Every row gives one point. The window is the flat piece filled in between its corners: a triangle in 3 columns, a solid with four corners in 4, and so on. A path goes straight from each point to the next, and from the last back to the first. List the points from which the path goes on through the window.

Window:
[-.26 .23 -.40]
[.15 -.05 -.01]
[.14 -.19 .52]
Path:
(1): [-.12 -.52 .46]
(2): [.31 .15 .71]
(3): [.22 .40 -.04]
(4): [-.27 -.22 -.01]
(5): [-.14 .06 -.42]
(6): [.00 .24 -.16]
(7): [.19 .14 .00]
(8): [.09 -.25 -.01]
Through the window after points: 3, 7

Window, 6 rows:
[-.09 .01 .36 -.17 .48 -.32]
[.09 .04 .54 -.75 -.19 .16]
[-.49 .05 .02 .32 -.35 .44]
[.07 .09 .05 .42 -.47 -.12]
[-.40 .10 -.43 .24 .31 -.20]
[-.19 -.23 -.29 .42 .10 .08]
Path:
(1): [-.08 .26 -.18 .25 .38 -.01]
(2): [-.59 -.09 -.34 .17 -.04 -.13]
(3): [-.75 -.15 .17 -.02 -.38 -.08]
(4): [-.05 .18 -.01 .42 -.09 .47]
(5): [.06 .06 .15 .02 .21 -.08]
(6): [-.11 -.19 .07 -.16 -.16 -.32]
(7): [-.18 -.21 .41 -.23 -.15 -.17]
(8): [.06 .16 .38 .05 .14 .06]
Through the window after points: 1, 3

Window, 9 rows:
[.30 -.33 -.44 -.05 .59 .06 .32 -.16 -.47]
[.46 -.50 -.60 .25 .65 .40 .05 .21 -.38]
[-.05 -.84 .36 -.12 .11 -.10 -.68 .26 -.02]
[-.08 .06 .34 .30 -.33 .58 .16 -.28 .26]
[.29 -.31 .39 .17 .08 -.02 -.25 -.14 .59]
[.11 .43 -.09 .14 .18 .09 -.24 -.25 .12]
[-.08 .14 -.19 .23 -.02 -.14 .17 .08 .39]
[.47 .14 -.21 .14 -.24 .00 -.14 -.26 .21]
[-.37 -.49 .05 .52 .01 -.46 -.28 -.21 .38]
Path:
(1): [.04 -.22 -.25 .13 .13 .07 -.11 -.30 .26]
(2): [.14 -.28 -.17 -.05 .13 .40 -.34 -.40 .74]
(3): [.23 -.06 .20 .24 .15 -.08 -.14 -.04 .14]
(4): [.40 -.16 .04 .41 .26 -.15 .12 .12 -.05]
(5): [-.11 -.64 -.45 -.16 .16 .32 -.01 -.13 .12]
(6): [-.09 -.14 -.23 -.32 .02 .24 -.01 -.22 .28]
(7): [.37 -.28 .09 .66 .29 -.01 .03 .06 -.14]
(8): [.43 -.07 .19 .53 .27 -.09 -.07 .02 -.14]
(9): [-.13 -.27 -.04 -.07 .10 .17 -.08 -.10 .26]
(10): [-.02 -.29 -.13 -.09 .20 .21 -.14 -.21 .58]
(11): [.22 .01 -.01 .46 -.08 -.11 -.16 .00 -.04]
(12): [.12 -.11 -.06 .33 .19 -.12 .10 -.07 -.03]
Through the window after points: 2, 6
